Each row is a point. The window is the flat piece filled in between its corners: a triangle in 3 columns, a solid with four corners in 4, and so on. A path goes straight from each point to the next, and from the last back to the first. After which points does the path pass through the window?
In the rows, zero is written as 128.

Window, 3 rows:
[[159 107 127]
 [ 58 121 156]
 [149 136 128]]
Path:
(1): [167 139 144]
(2): [158 143 141]
(3): [117 111 100]
(4): [127 119  94]
(5): [112 142 166]
(6): [146  97 166]
(7): [156 137  91]
(8): [152 118  82]
Through the window after points: 2, 6

Window:
[[138 110  79 106]
 [114 101 106 106]
 [163 161 155 110]
 [133 159 105 127]]
Path:
(1): [118 135  75 112]
(2): [139 100 113 132]
(3): [141 109  93 124]
(4): [132 122  89  92]
(5): [138 120  88  91]
(6): [136 112  80 144]
(7): [154 144 169 119]
(8): [161 170 114  96]
(9): [160 171 145  77]
(10): [156 143 144 134]
(11): [167 142 145 117]
(12): [126 171 137  94]
Through the window after points: 3, 5, 7, 9, 11

Window (4 x 4):
[[129 130 128  92]
 [143 135 135 189]
 [114 141 109 110]
 [151 117 113 177]]
Path:
(1): [105 113 132 113]
(2): [ 82 122 130 123]
(3): [144 149 101 111]
(4): [162 136 121 110]
(5): [ 77 122 135  86]
(6): [132  99 149 158]
(7): [156 177 108 206]
(8): [131 143 121 106]
Through the window after points: 2, 4, 6

Window, 6 rows:
[[166 116 118 102 168  96]
 [159 185 156 133  86  98]
 [132 132 159 109 137  98]
 [106  97 108 174 102 130]
 [ 94 152 116 103 153 100]
 [ 82 107 106 167 178 132]]
Path:
(1): [110 109 149 145 109  66]
(2): [131 157 118 122 158 158]
(3): [109 132 116  90 151 138]
(4): [151 141 177 141 115  73]
(5): [140 127 119 173 117  82]
(6): [118 107 128 134 124 144]
(7): [137 112 139 114 142 146]
(8): [136 142 147 136 135  77]
Through the window after points: 1, 3

Window (6 x 6):
[[ 75 128  86 127 110 165]
 [101  99 164 128 170  99]
 [140 125 135 145 169  93]
 [109 160 105  96 124 185]
 [119 138 129 126  95 166]
 [158 101 143  99 155  71]]
Path:
(1): [154  84 124 181 134 143]
(2): [122  95 131 162 147 159]
(3): [ 93 135 140 114 145 115]
(4): [ 90 147 130 106  95 124]
(5): [ 99 105  98 133 151 151]
(6): [113  92 124 158 147 167]
(7): [ 97 166 129  96 113 138]
(8): [113 166 150 135 124 108]
(9): [114  64 104 106 177 122]
(10): [128 132 116 115 140 185]
(11): [ 68 137 118 136  63 112]
(12): [ 95 142 129 128 125 131]
(13): [118  86  88 133 162 137]
(14): [144 105 124 111 134 131]
(15): [110 148 116 133 150  90]
(16): [123 140 139  97 147 116]
Through the window after points: 4, 10, 12

Window (8 x 8):
[[149 194 132 135 139 163 155 144]
 [ 86 140 149 138 117 125 101 111]
 [149 118  87  90 151 143 181 106]
 [129 169 141  95 126 158 135 164]
 [125 123 158 144  96 140 104 120]
 [107 161 130 140  91 173 105 106]
 [151 137 144  63 141 111 140  96]
 [169 187  99  82 131 119 168 157]]
Path:
(1): [136 153 144 106 115 136 147 118]
(2): [143 148 108 140 129 130 100 135]
(3): [145 155 108  87 151 153 119 125]
(4): [144 166 113  96 121 123 183 133]
(5): [128 177 143 115 117 131 178 134]
(6): [142 174 126 121 136 152  80 148]
(7): [143 195 118 138 153 160 132 143]
(8): [148 162 141 106 111 144 176 133]
(9): [116 170 186  96  88 143 158 135]
(10): [122 147 103 141 143 135  85 117]
(11): [141 133 107 147 157 153  97 117]
(12): [122 176 144  91  99 151 148 149]
Through the window after points: 7, 11

Window, 9 rows:
[[134 119 105 126  92 107 132 121 198]
 [107 185 117 192 109 109 140 150 119]
 [104 170 116 111 116  84 133 127 128]
 [ 99 131 139 151 115 103 133  57 122]
 [141 155 137 111 112 130 136 101 148]
 [152 126 146 157 166 102  76 112  91]
 [126 103 131 104 175 123 136 124 121]
 [157 100 109 108 142  99 154  47 120]
 [111 167 111 174  41 135  79 152  99]]
Path:
(1): [133 145 137 125  99  84 137 139 137]
(2): [110 162 110 132 141 140 127  95 128]
(3): [105 150  91 130 112  93 124 103 137]
(4): [129 164 185 137 101 123 124 155  90]
(5): [135 118 147 127 100  97 139  90 122]
(6): [107 139 127 150 138 112 117  84 124]
(7): [113 158  81 133 129 132 112 131 161]
(8): [129 136 158 120 103  63 137 106 106]
(9): [155 115 158 123  89  86 126 107 143]
(10): [ 93 162  82 138 112 139 136 118 134]
(11): [102 195  92 124 121 131  96 113 161]
(12): [123 114 136 134 118 105 158 107 121]
Through the window after points: 1, 3, 5, 7
